Every row gives one point. The points of each table are mixes of a few directions, plus a little noise. How many directions does each table use, and how many do they share? Where both have some left over, give the other angles between the two spaces (their principal angles), to ten degrees, smallest first.
In the rows, 128 means zero.

First, 6 rows:
[[109 106  48]
 [124 123 115]
 [122 123 103]
 [130 129 135]
 [145 147 195]
 [139 140 173]]
Second (4 x 3):
[[184 118  95]
 [153 128 114]
 [ 90 150 149]
 [ 84 116 154]]
Directions: first 1, second 2, shared 0; angles 70

First, 6 rows:
[[103 137 139 124 112 138]
 [128 127 126 127 129 126]
 [ 98 134 164 152 115 165]
 [ 86 153 133 100  86 130]
 [203  87 119 177 198 129]
 [146 132  86  87 128  82]]
Second:
[[133 121 130 133 128 141]
 [125 135 124 125 128 119]
 [122 137 122 126 130 112]
 [140 112 138 135 126 154]
 [180  49 178 164 123 245]
 [ 98 170  99 110 132  62]
 [118 144 117 120 129 102]
 [110 155 113 117 130  87]]
Directions: first 2, second 1, shared 0; angles 40

First:
[[116 136 100 119 131 126 141 132 123]
 [157 154 166 140 112 137 116 121 135]
 [145 121 108 115 125 139 150 100 119]
 [ 48  59  81 121 170  94 121 170 126]
 [124 116 184 153 131 118  91 150 145]
 [150 173 140 132 110 140 130 125 130]
 [122 109  65 101 135 133 168 104 109]
 [146 126 175 144 121 132 106 124 137]
 [138 129  86 108 125 138 160 103 112]
 [134 158 174 148 119 126 100 149 143]]
Second:
[[110  91 107 122 140 122 133 127 122]
 [134 197 116 119 124 129 138 131 133]
 [155 249 186 137 123 124 105 134 161]
 [115 122  93 116 133 126 145 128 120]
 [122  67 109 129 123 135 138 124 110]
 [146  83 154 146 109 142 118 124 119]
 [130 163  91 115 118 135 153 128 118]
 [111 106 162 134 157 107  99 131 148]
 [130  76 135 136 123 132 124 125 120]]
Directions: first 3, second 3, shared 2; angles 50

First, 8 rows:
[[114 106 110 122 119 126 113 142 161 213 111]
 [140 133  87  70 128 121  85 137 117 133 129]
 [ 72 191 184 173 161 150 158 146 147 149 122]
 [127 126 153 151 146 149 156 119 104  88 126]
 [131 156 136  76 184 112 140 107  87  91 148]
 [138 126 103 120  89  65 115  92 158 107 158]
 [130  87 101 129 119 168 108 139 115 136  97]
 [173  98 151 183  77 134 149 144 136 106 133]]
Second:
[[120 131 124 117 163 127 149  99  89  93 129]
 [186 169 136  93 134 108 138 154  87 102 158]
 [152 171 140  88 156 108 164 132  47 129 143]
 [110 101 103 120 111 171  85 134 119 107  98]
 [191 121 120 121 154 121 161 139  94 122 140]
 [ 90 106 138 154  76 117 120 119 162 180 115]
 [146 104 128 157  92 104 111 112 193  79 151]
 [ 66 142 137 143 154 145 117 122 171 154 113]
 [ 91 106 127 159 111 148 107 142 189 185 105]]
Directions: first 6, second 6, shared 4; angles 30, 80

First (10 x 14):
[[130 159  90 126 152 153  56 118 180  71 128 137 113 100]
 [ 88  73 179 135  77  75 105 110 125 212 100 103 133  70]
 [128 113 172 130 119 137 184 101 107 140 142 121 159 124]
 [132 122 158 134 141 149 214 113 109 134 139 125 143 140]
 [160 176  91 120 172 181 137 128 139  45 158 150 132 163]
 [113 105 127 104 105 102  49 167 123 135 143 143 119 126]
 [172 156  97 151  87  89 139 112  90 144  81 110 163 173]
 [132 143  93 126 156 137 127 161 137 112 128 138  95 148]
 [113 131 110 140 150 132 122 130 163 136 107 119  92  99]
 [114 100 163 114 122 128 150 143 105 146 154 135 132 134]]
Second, 9 rows:
[[161 132 138 123 155 146 124 170  81 132 110 136 172 145]
 [139 109 131 124 121 112 132 106 153 151 139 126 127 119]
 [125  63 192 119  57 122 177  91 149 131 127 124 136 201]
 [145 107 133 127 176 125 143 106 168 160 151 133 126  87]
 [147 125 144 156 185  95  91  93 126 123 116 134 151 108]
 [103 203  64 121 105 146 128 170  84 111 139 121 109 107]
 [160 148  71  99 108 123 109 171 123 180 143 127 138  99]
 [ 74 136 156 163 160 131 154  68 149  73 137 125  89 117]
 [ 98 131 122 121  86 152  91 178 123  94  88 126 104 170]]
Directions: first 5, second 6, shared 2; angles 50, 60, 80
